Each row of a before or after table is a point. One or more steps were done to the points. Then noise was added and the rows were shuffled. The steps act on columns, c1 being the first. What was done? A step turns or swaps two columns, mirrors them in a line or flattens them onto one, adds a multiple of one to another, or multiplies or shifts one. Angles are multiples of 10 degrees, from the lower column toward the higher: turns from -170 to 170, lines from 10 to 170 but not 90. Use the fewest steps. Two steps may share a column if one is a turn and the other turns, adds or multiplies; they go together, in the order done. Otherwise the lowest column goes first.

Before, 11 rows:
[39 21 4]
[-38 43 -40]
[-9 6 8]
[39 -2 2]
[-7 17 -73]
[0 -28 4]
[66 -57 -34]
[67 29 -67]
[0 35 -19]
[-8 -13 9]
[22 -16 -61]
After:
[2 -1 -3]
[-73 -1 -15]
[-28 0 -27]
[-29 0 -26]
[-57 0 32]
[4 0 54]
[12 -1 -1]
[-13 0 14]
[12 -1 -3]
[-41 0 60]
[-93 0 8]
Steps: turn c1 and c3 by -140 degrees; multiply c2 by 0

Before (14 x 9):
[-4 16 -19 -15 -20 -12 -28 26 55]
[23 31 -30 52 -27 -7 -59 23 44]
[-7 6 -17 -12 -2 18 -16 6 -22]
[20 -10 12 25 8 19 -60 38 -7]
[-19 -2 9 34 58 -40 -1 44 23]
[15 64 13 -48 -6 9 2 12 24]
[6 3 -1 87 -19 -17 41 -56 -30]
[-9 -35 -23 -34 -46 -40 2 53 -43]
[-32 14 -3 18 -8 22 7 8 12]
[30 34 -33 -2 24 -21 8 70 3]
[22 -6 2 9 0 -7 7 30 19]
[37 -14 12 76 10 -61 -37 12 10]
[-42 40 32 -38 -33 -16 3 23 -25]
[1 19 -28 7 46 13 -14 0 15]
After:
[-1 -11 -32 -1 45 13 -24 -3 13]
[26 -10 -29 35 -27 -4 -64 -49 44]
[22 4 2 30 -1 -9 9 -10 21]
[-4 0 -17 4 -3 19 -13 17 -21]
[-7 31 -22 50 -49 -41 9 43 -41]
[-40 -35 38 10 -33 -17 -16 42 -26]
[-17 -1 10 47 57 -41 -2 -27 26]
[13 -62 13 4 -5 11 -19 50 21]
[-5 -8 -27 20 -12 -15 -27 16 56]
[37 25 18 24 15 -63 -30 -73 8]
[-30 -14 -1 11 -13 22 5 -17 14]
[22 29 10 44 13 22 -50 -19 -11]
[30 -35 -31 70 24 -18 -8 14 1]
[5 -20 -1 -42 -21 -15 38 -91 -32]
Steps: mirror c2 and c7 in the line at 100 degrees; turn c4 and c8 by -80 degrees

Before:
[-18 -43 20 6 -36 -41 -24 14 0 31 -11 -26 0 17 43 24 -10 -16]
[-20 -38 14 -15 -35 -14 21 -7 28 28 7 -30 2 -11 95 32 13 -6]
[-15 -28 19 -11 -5 -1 6 21 -11 30 27 -11 -46 -14 54 13 -27 8]
[16 12 -50 2 -51 67 -13 0 21 -40 -22 32 -39 21 -33 -10 29 7]
[-22 -33 37 -1 -12 5 10 -42 20 30 42 9 8 5 47 26 -1 -18]
[17 -9 -50 -37 -31 -14 -17 -19 -52 3 -6 -18 -38 5 28 10 -32 20]
[13 -11 -59 -30 -7 19 -4 29 14 -27 -1 53 -11 27 -21 -41 24 -11]
[15 6 -17 -11 -13 43 -5 -4 -10 -53 10 22 -37 41 -8 -38 60 7]
[-40 -16 -46 -27 -12 3 -6 -12 -56 13 -9 -28 -54 3 24 42 0 -9]
After:
[-12 -28 -9 -23 -2 -1 6 23 -11 33 26 -7 -46 -14 53 -16 -29 6]
[-22 -32 -20 -21 -12 1 10 -41 22 33 43 6 8 7 49 -39 0 -16]
[-40 -15 65 -24 -8 3 -3 -11 -55 14 -10 -29 -54 5 26 -13 1 -5]
[11 5 -6 -17 -14 43 -1 -4 -9 -53 8 19 -38 45 -10 41 56 7]
[13 -11 51 -36 -30 -13 -16 -18 -53 3 -10 -19 -38 5 30 10 -33 19]
[-19 -40 -6 9 -33 -44 -24 17 1 29 -12 -24 -2 15 44 -34 -10 -15]
[-22 -39 5 -18 -38 -15 24 -8 29 28 9 -33 4 -11 96 -33 16 -4]
[12 -12 31 -32 -10 18 -5 27 14 -26 -5 53 -12 29 -21 68 25 -13]
[14 13 37 9 -54 69 -13 0 19 -42 -19 32 -38 21 -35 32 29 5]
Steps: turn c3 and c16 by -150 degrees; add -0.5 times c11 to c4

Before:
[18 28 -7 32 -13 4 -18 0 -11 3 -4 -22 26 40 22 24 8 -21 -16 -17 -19 -6 45 14 17 14 26 14 5 95 -18 3]
[9 40 -17 41 3 8 -33 4 16 -8 -26 4 24 18 24 -4 -24 -23 -44 -63 -8 -26 17 -24 45 30 -8 39 -1 63 -17 9]
[-35 12 -18 -15 -3 2 11 -13 6 17 -2 -6 10 -37 7 -2 32 26 34 -4 -7 3 -29 4 -18 -8 -21 -8 -13 5 -13 -2]
[7 54 -17 11 -48 -24 -15 -3 8 32 -9 -14 -28 -17 -39 7 -94 -35 -30 -2 -8 5 -9 5 -3 -13 10 -61 45 -3 -15 -55]
[-8 -24 -23 -7 5 -28 7 5 1 29 -8 4 17 -17 -13 -6 31 -7 23 9 22 -22 -30 8 -16 3 16 0 -14 -11 -43 -21]
[-15 12 12 -18 12 -37 20 -11 3 12 22 20 -7 -40 -18 -31 3 -12 28 2 0 -14 -33 9 -30 -27 7 -13 12 6 -26 -6]
[-47 0 6 -28 11 -21 -4 1 12 -3 -6 14 10 -11 -11 -9 18 25 22 17 16 -4 -42 -10 -29 -3 34 -27 3 -20 -37 -20]
[24 11 -17 14 29 24 -5 24 14 -15 -18 -10 30 27 45 18 -9 8 -2 -30 -9 -18 36 5 25 6 -16 24 7 48 -27 15]
After, 8 rows:
[-48 2 7 -29 11 26 -5 -1 20 -1 -5 16 12 0 -18 -10 3 27 23 3 15 -5 -42 -12 -30 -3 33 -27 5 -20 -38 -21]
[9 39 -16 40 2 -22 -34 3 -36 -9 -26 5 22 1 36 -4 7 -24 -42 -52 -9 -27 18 -23 43 30 -9 38 -1 62 -18 8]
[-37 11 -18 -16 -4 24 10 -11 2 19 -3 -8 10 0 12 -2 -15 26 35 -5 -8 3 -29 3 -19 -6 -22 -9 -12 5 -14 -2]
[-14 11 15 -17 12 26 21 -10 1 13 20 19 -6 -1 -27 -30 19 -12 30 1 3 -13 -36 11 -31 -25 7 -15 15 8 -27 -5]
[-9 -24 -23 -5 3 42 5 5 6 31 -9 2 18 -1 -19 -4 0 -6 23 6 21 -20 -27 7 -16 4 16 -1 -12 -10 -43 -20]
[25 11 -19 11 28 -20 -5 24 -11 -14 -19 -11 27 1 73 17 -10 8 -1 -31 -7 -20 36 4 27 5 -18 24 8 49 -28 15]
[9 53 -17 12 -46 -55 -17 -2 4 32 -9 -17 -30 -2 -61 6 53 -35 -30 -6 -6 5 -9 5 -2 -11 11 -63 42 -3 -15 -56]
[17 30 -8 31 -15 3 -17 -1 -21 2 -2 -22 28 1 36 23 -5 -23 -17 -2 -19 -7 45 12 18 14 27 16 3 95 -19 2]
Steps: turn c6 and c17 by -130 degrees; multiply c17 by 0.7; turn c9 and c20 by -50 degrees; multiply c14 by 0; multiply c15 by 1.6
